Each row is a point. The last column is the point's height on a tilted bowl or saddle (a function of degree 2), plus a little noise. Count its main directions that bend up, bend down and stay straight.

Points (16 x 4)
[[-0.05 -0.37 -0.17 -0.35]
 [-0.02 -0.30 -0.12 -0.32]
 [-0.30  0.17 -0.15 -0.36]
 [-0.03  0.34 -0.08 -0.33]
 [-0.32 -0.11  0.19 -0.34]
 [-0.58  0.15 -0.18 -0.54]
 [ 0.41 -0.26 -0.69 -0.06]
 [ 0.38 -0.21  0.22 -0.28]
 [-0.17 -0.43 -0.31 -0.34]
 [ 0.38  0.11 -0.15 -0.33]
 [ 0.23 -0.25  0.55 -0.02]
 [-0.01  0.15  0.25 -0.09]
 [ 0.31 -0.33  0.55 -0.12]
 [-0.19 -0.17 -0.29 -0.25]
 [ 0.07  0.17 -0.11 -0.26]
 [-0.19 -0.03  0.49 -0.01]]
Directions: 1 up, 2 down, 0 straight

Points (18 x 4)
[[ 0.00  0.47 -0.36 -0.26]
 [ 0.07  0.01  0.42  0.05]
 [-0.34  0.24 -0.15 -0.30]
 [-0.09 -0.14 -0.42  0.25]
 [ 0.10 -0.32  0.11  0.04]
 [ 0.05  0.44 -0.36 -0.21]
 [-0.02  0.04  0.49  0.04]
 [ 0.29 -0.04 -0.35  0.18]
 [ 0.13  0.54 -0.28 -0.37]
 [ 0.33  0.16  0.30 -0.06]
 [-0.07 -0.11 -0.03  0.01]
 [ 0.32  0.67  0.11 -0.63]
 [-0.59  0.42 -0.23 -0.72]
 [-0.11 -0.29  0.51  0.01]
 [ 0.08  0.02  0.19 -0.01]
 [-0.06  0.41  0.15 -0.32]
 [ 0.03  0.02 -0.30  0.12]
 [-0.18  0.28 -0.33 -0.14]]
Directions: 1 up, 2 down, 0 straight

Points (15 x 4)
[[-0.18 -0.33  0.02  0.02]
 [ 0.37 -0.52  0.10  0.51]
 [-0.07  0.18  0.18  0.02]
 [-0.31  0.14  0.12 -0.01]
 [ 0.19 -0.07  0.46  0.25]
 [ 0.43  0.21  0.42  0.57]
 [ 0.01  0.03 -0.06 -0.12]
 [-0.21  0.85 -0.13  0.05]
 [ 0.27 -0.06  0.21  0.19]
 [-0.11 -0.09 -0.50 -0.28]
 [ 0.18  0.18 -0.31 -0.45]
 [ 0.51  0.29  0.15  0.29]
 [-0.36  0.45 -0.03  0.07]
 [-0.09  0.25 -0.34 -0.42]
 [-0.24 -0.18  0.18 -0.05]]
Directions: 2 up, 1 down, 0 straight

Points (23 x 5)
[[-0.37 -0.17  0.20 -0.17  0.10]
 [ 0.03 -0.03  0.43  0.09  0.01]
 [ 0.66  0.04 -0.04  0.12  0.63]
 [ 0.38  0.50  0.43 -0.11  0.30]
 [-0.11  0.15 -0.10  0.08 -0.01]
 [-0.48  0.14 -0.32  0.27  0.15]
 [-0.70 -0.23  0.16 -0.32  0.28]
 [ 0.20 -0.04  0.11 -0.30  0.06]
 [-0.04  0.11  0.12 -0.14 -0.12]
 [ 0.40 -0.42 -0.39  0.25  0.19]
 [-0.41  0.38 -0.26  0.06 -0.36]
 [-0.30 -0.02 -0.06  0.03  0.09]
 [-0.10 -0.06  0.62  0.10 -0.06]
 [ 0.12 -0.32  0.30  0.01  0.23]
 [ 0.29 -0.09  0.46 -0.38  0.02]
 [ 0.04  0.05 -0.42  0.03  0.16]
 [ 0.01 -0.03  0.01  0.25  0.22]
 [-0.37 -0.33 -0.07 -0.36  0.22]
 [-0.14  0.03 -0.01 -0.04 -0.01]
 [ 0.02  0.51 -0.05  0.52 -0.02]
 [-0.58 -0.48  0.30 -0.19  0.84]
 [ 0.70 -0.13 -0.20  0.37  0.49]
 [ 0.16  0.39  0.11 -0.18  0.05]]
Directions: 1 up, 1 down, 2 straight
